Rows are points. Examples show where two turns around zero, p and q, send a point. Where does a point land after both, in the order given? Backwards means that the second turn is done in reverse. Each puzzle has new turns, and all numbers are rounded.

Turn p:
[10 22] => [  7 -23]
[-32   2] => [26 19]
[ 22 -24] => [-32   4]
Turn q:
[-33  -3] => [19 27]
[ 25 -20] => [-32  -6]
[ 8 23] => [ 12 -21]
Where do these land?
q, then p: [ -1 -48] => [48 -1]
p, then q: [-5 -7] => [ 7 -5]
p, then q: [12 19] => [-19  12]
q, then p: [17  8] => [-8 17]
p, then q: [-22  28] => [-28 -22]

Turn p:
[  1 -16  -6] => [15  7  4]
[  6  31 -16] => [ -7 -29 -19]
[38  4 28] => [-18  29 -33]
[-28  -6 -12] => [  9 -13  27]
[-17 -12   6] => [ 1  6 21]
Turn q:
[ -7   6 -18] => [-19   0  -6]
[-8 18 13] => [  8  18 -14]
[12  0 -3] => [  3 -12  -3]
[33 12 20] => [ 33 -16 -17]
[-30 -37 -12] => [-24  10  42]
Where do these land?
p, then q: [48  5  5] => [-40 -16 -21]
q, then p: [ -9 -13  -3] => [-14   5   7]
p, then q: [-12  20 -19] => [ 2 -7 29]
q, then p: [-26  12   2] => [-15 -25   0]
q, then p: [ -2 -25  14] => [-19  20  -8]

Turn p:
[-16 -22  -8  17] => [21  4 25  1]
[  3   0 -28   0] => [  5 -24   7 -13]
[36 19 27  5] => [-17  24 -33 -20]
[ -4  23   3 -13] => [ -7 -10 -20  12]
[ -2 -15 -33   6] => [ 12 -22  23 -14]
[ 12  10  17 -47] => [-48  -4 -13  16]
[-29 -15  22  31] => [33 31 12 18]
Turn q:
[ 11  -5 -36 -22] => [ -7  26   7 -34]
[-24 -22  32  24] => [-16 -26  13  40]
[-11   7  18 -33] => [ 18 -25  18 -17]
[33 17 -2 12] => [  4   7 -38  -6]
[ -9   3 -12  19] => [ 0 18  0 17]
Where do these land?
q, then p: [ 4 -5 29 -9] => [-3  8 30 -3]
p, then q: [22 33 19 31] => [ 14  38  -4 -36]
p, then q backwards: [ 10  28 -35 -21] => [ 23 -12  41 -12]
p, then q: [-21  -2 -17  -5] => [-22 -10  -9   9]
p, then q backwards: [-2 -6 10 -5] => [-5 -6 -7  8]
q, then p: [-14 -48  -6  10] => [26 18  0 40]

Turn p:
[-6 -6 -5  6 -2  0] => [ 1 -1 -1  9  7  2]
[ -9 -14   2 -12 -10  19] => [-19   9 -10  -4  18   4]
[ 16   9   4  -5  -1 -14] => [  5   2   8  -8 -20   5]
[ -4  11   0  -5  11 -15] => [20  2 -1 -7 -6 -4]
[-6 -3 11 -6  6 43] => [-30  -8 -13 -14  20 -19]
[ -7   9   2  -3  -3 -12] => [12 11  5 -2 -2 -2]
[ 36  -3 -36   7  -8   7] => [-11 -32  23   1  -3  32]
[-9 -8 13  3 10 -9] => [  7   6 -16   7  -6  -8]
[-11   6  10  15  -3 -19] => [ 15  12   5  16  -8 -12]
Turn q:
[ 2 24 14 -6 24  6] => [  2  10 -22 -20 -12 -17]
[ -3   3  -8 -14  12  18] => [ -2 -12 -13   4 -19  -7]
[ -7 -19   5   5  -7 -11] => [  0 -10  10   2  21   4]
[ -3 -19 -39 -10  -8 -11] => [-30 -14  18  26  -4   8]
[ 5  3 20 15 -7 16] => [29  8 -6 -1  5  3]
[ 10 -11  -7 -16  -8  10] => [  5 -13  14   9 -14  -4]
[ 6 -4 -7  4  5  6] => [ 0  2 -2 12 -2 -5]
[-13  18  10   5  -4 -10] => [ -3   9  -7 -20   6  13]
[  3   5  12  16  -8 -25] => [ -1  19  11 -12  21   6]
Where do these land?
p, then q backwards: [ 12   2 -12   6  12 -19] => [ -1  -3   3  -9 -16  22]
p, then q: [  6  12 -13   7 -11  13] => [ 10 -12  -7 -12  14  -9]
p, then q: [  3   2   5 -40  -3  12] => [-13 -20  -7 -14 -31   0]
p, then q: [-17   0   3   4   6  13] => [-18   4  -3   0   8 -10]
q, then p: [ -7 -13   1  -5  -3 -48] => [ 14  14 -36 -13   6 -26]
q, then p: [ 7  3  6 11 -6 14] => [ -6 -11  13  -2 -10   2]
p, then q backwards: [ -3 -17   1   7   1  -1] => [ -6  -3 -11   9   5   8]
q, then p: [-1 11  9 10  4 16] => [  0 -12  15  -7  -1  12]

Turn p:
[ -4  -1   5 -12 -16   7] => [-19   7   8   5  -1  -2]
[-14 -29 -12  31   5  -3] => [  8  16 -41 -13   5   4]
[-22  22   6  -8  -5   2] => [  0  11  18   7  11 -22]
[ 2  0 26  3 15  2] => [ 8 -9 -7 26 -5 -5]
[-14 -10  12  -3  37 -10] => [ 29   6 -12  14 -23 -13]
[ 11  15  -5  15 -14  19] => [-15 -19  -1  -8  22  -3]
[ 12  -5   6  -3 -24 -16] => [-10   8   9   7   7  27]
[ 21  18 -15 -30   8  -7] => [  6 -16  35 -13 -18   7]
[  8 -10 -23   6  -5   7] => [ -8  -4  -9 -24  -1   7]
Turn q:
[-11   7 -32  13  31   6] => [ -5  33 -33   1 -14  -4]
[  3   3  20 -20  -1  -2] => [  7 -13  20  -9 -10  -4]
[  8  -5  22  -2  -8 -17] => [  6 -22  14   9  -4  10]
[-12  21  12  25 -17  17] => [ 15   8  -3 -18  26  25]
[ -3 -14 -17  15  12  18] => [  6  19 -20  10  10 -14]
[ 22   6   3 -19  -6 -11] => [-12 -26   5  -9 -10  -6]
[ -7 -19  -6 -11 -10 -10] => [-14   2  16  16   2  -7]
Where do these land?
p, then q backwards: [-12  21   1  -7 -13  -7] => [-17 -13   3  -9 -15  10]
p, then q: [ 12  -5  -8 -16   0  -6] => [ 5 -4 15 -8 14 -5]
p, then q: [-48  -5   1   1 -13  10] => [-18   7  -6 -14 -28  35]
p, then q backwards: [ 17  -7 -12  22  10   9] => [25 18  3 12  0  4]
p, then q: [ 14 -12  10   6 -15 -10] => [ 11  17 -10  -8  13  -7]
p, then q: [ 7 16 -4  5 44 -8] => [ -9 -40  -7  18   5 -16]
p, then q backwards: [  9  -8  11 -12 -12  13] => [  2  -3 -13  -6  -6 -22]

Turn p:
[  5   6   0  -3  41   5  35 -11] => [ -8  -1  11 -44   9  23  19  -5]
[  8  17  15   4 -39 -20 -16  -4] => [ 18  20 -10  28   2   3 -30  15]
[  1 -14  21 -16  30  13   1  12] => [-23   7   1 -31   2 -23   5  -5]
[  6   3  -8 -16 -41   2 -17 -30] => [ 22  -7 -23  20 -25   3 -11  32]
[-47 -10   1  35 -42  -9  -1  -5] => [-17   1 -29  60   7  21   6 -10]
[-14  20 -13  -7 -23 -21 -32 -15] => [ 29 -19 -25  24  11  -2 -21   9]
[12 14 -5 -2 20 27  9 23] => [ 12  11  16 -23  -9 -12  17 -24]
[  9 -23  -9 -15  23  -6  24  22] => [-26 -13  27 -24 -11   1  -7 -15]
[ 19 -14  -2  20  30   9  -1   7] => [ -9   1  32 -10  12 -11  23   3]
Turn q:
[ 37 -36   1  36  22 -40 -12  27] => [-37   1 -22  54 -17  30  17  25]
[-17  17 -19   5 -30  15  17 -30] => [ 45   0   0 -22   2  -3  14 -25]
[ 12   4 -26 -12 -27   1   5  -9] => [ 35   4  -3  16   6 -14   0  -8]
[ 13  18  -9  10   8 -13   9 -16] => [ 18   0  -7   1 -25  12  -5   6]
[  4   6   7 -24  -6  13  12 -20] => [ 16   0  26  -6  -3  -9 -15 -13]
[-23 -23  46  -1  12 -28 -32  27] => [-56 -40   4   0  23   9   2  23]
[-4  4 -9 -3 -1  4 30  9] => [15 22 11 -8  4  3  8 12]
[-14  12   0 -15  16   8 -20  17] => [-18   1 -10 -17   7 -21 -16  11]
[-23 -28   6 -15  31  11 -22   2] => [-43  -7  10 -10  -6 -31  10  -1]
[ 15  25   4  18 -25  29  13  -5] => [ 24  20  -8  -9  11  23 -15 -29]
Where do these land?
p, then q: [-22 -10  10   7  -7   5 -19 -22] => [  3  20 -17  -1  -5  -1  25  18]
p, then q: [  6  16  -7  -9  32  13 -14  31] => [  8 -28  28  15 -24   1 -13  12]
q, then p: [ -4  18 -37   2 -18  -7 -19  -1] => [ 12 -26  37   2  -4  10  -9   7]
p, then q: [-11  15  23  -7 -35  14   8 -10] => [ 31  15 -34  -3   5  -7  -6  -6]
p, then q: [  6   7  10  12 -12  -1  13 -21] => [  1  25 -10 -11   9   2 -11  -4]
q, then p: [ 19 -10 -38   8 -15 -32  -8  39] => [ 11  -5  49  14  15  13  18 -37]
p, then q backwards: [ 11 -32  10  -5  22  32  19  -8] => [-34 -19   0  10  38   1  10  -1]
p, then q backwards: [-15  25   3 -36  -1 -26  20   8] => [  8  44  21  13  -4  19 -16  -9]
p, then q: [ 23   9  26  24  20  18 -22 -28] => [  0  29   5  -4  -3  15 -21  48]
p, then q: [ 20 -48  -1   1  15 -32  -8   5] => [-46 -25   6 -16  25   5  14  15]
p, then q: [-34   9   1   3   0  16  31   6] => [ 29   9   9 -18 -15 -15  11 -24]

Turn p:
[ -2   9  -1 -11 -10   4  28 -23 -35] => [ -6   2  -3 -22 -26   0  -7  22  34]
[ -1 -15   1  12  -1  27   7  10   8] => [ -1 -13   8  -1   1  22  -4  11 -21]
[-14  -9  21  -5 -13  -4 -34   2 -15] => [ -4  -3  27  -7  -7  -1  10 -36   6]
[-20 -11  -3  -7  25  -4  18 -16  29] => [  0  -2 -35 -24  16  -3 -13  -3 -20]
[  7  -9 -42  11 -11   5 -11  18  10] => [ -4 -29  -1  27   6  -8  23  16 -15]
[ -6  13  -1 -10  20  -2 -17 -13   0] => [ -9   7   2  -6   6 -26 -13  -9  -2]
[  3  18  -6  -4 -11   1   0  -4  10] => [-7 14 -5  5 -8 -8 10  8 -6]
[ 10  -8  14 -16   0  -3 -18  18   8] => [-12   7   9  13  18  11   4 -21   1]
[ 25   6  16  16   1 -29  40  27  25] => [ 37  28 -28  22  19  31   4  12   4]
[-25  27   9 -13  17  -4 -14  21  -2] => [  2  21  22 -18  28 -20   9  -4  -1]
[ 11 -10 -20  14   4  10  -1   7  -4] => [  2 -22   4  16   1   0  -4  14  -5]
[ 13 -11  10  14 -22   0   3 -48 -33] => [  2 -12  -3  -3 -57   2 -19  -9  24]
Turn q:
[ 17 -12  25 -14  16 -10 -24  29  11] => [ -1  13 -28  13 -10 -21 -30  14  20]
[-18  -1   6   3  -2  -3  24 -15  16] => [ -3 -23   6  16   9  17  -2  -9 -12]
[  6 -13  20   2  28  -7 -13  18  -7] => [-21   5 -12   9  -2 -21 -14  11  23]
[-30   2 -23   5  -7  -6  -6 -25  -2] => [ 7 -8 31  6 -5 22 23 11 -1]
[ 27  20  25 -35  21   0 -19   5 -21] => [ 14  22  -8   8  19 -53 -10  10   5]
[ 29 -13  11  22   8 -13   3   9  -7] => [-25  18  -6  -9   4  -2 -18 -17  17]
[ -7  32  14 -31   8 -19 -10  35 -23] => [  1  13   7   8 -17 -49 -18  25 -26]
[-11  -2   2   5 -32  19   1 -14  -8] => [ 20 -22  13 -24  -1   8   5  -9   0]
[ -8 -22 -31   0 -11   8  24  -9   2] => [  0 -10   0   2 -15  21  30 -26  -5]
[-13  12 -24  11  -8  20   8  -8  11] => [  4  -9  -1 -12   4  24  23   6 -18]
[ -4   1 -11  18  -2  16   8  -6   7] => [ -6  -8  -4 -13   7  19  13  -1  -4]
[ 11  -6 -15  15 -19  -4   4 -17  22] => [  9   8   1  -4   4  37  -1 -15   1]
Where do these land?
q, then p backwards: [-16 -11  10 -11   1 -29   8  14 -10] => [ 21   4  -5   9  -4  12 -25 -19 -11]
q, then p: [ -8  20 -48   2 -17 -16  -8  19 -21] => [ -4  35  19 -14 -18  18  22  18  31]
q, then p: [ 24 -22  19  15  -3   3   2 -22   2] => [-16   3 -18  -2   2 -15 -20 -11 -28]
p, then q: [-15  19  -2  22  -9  23   6  -7  17] => [  2   6  11 -19 -15 -31  -6 -12 -13]
p, then q backwards: [ 15 -20   2 -10  18   2  14 -12  21] => [13  1 15 10  6  2 13 14 31]
q, then p: [ 2 -1  5 21 17 25 -7  4  6] => [-11 -12  -8 -10  29  -3   7  10  -9]
p, then q: [ 11  -2  16   4  24   9  -1 -35   4] => [ 26  16  19 -10  -8   1   3  23  16]
q, then p: [ -3  -5  23 -19  -1 -22 -16  10  19] => [ 12  -6  16  33  -6  -8  11 -14 -15]
q, then p: [ 12  13   8 -17   1 -11  12  17  -4] => [ 12  -2   6   5 -10 -23   5  -7  18]
p, then q backwards: [-21   9 -34  -7 -31  17 -11  12 -32] => [-43  -6 -14   8  15  13 -11  -5 -40]
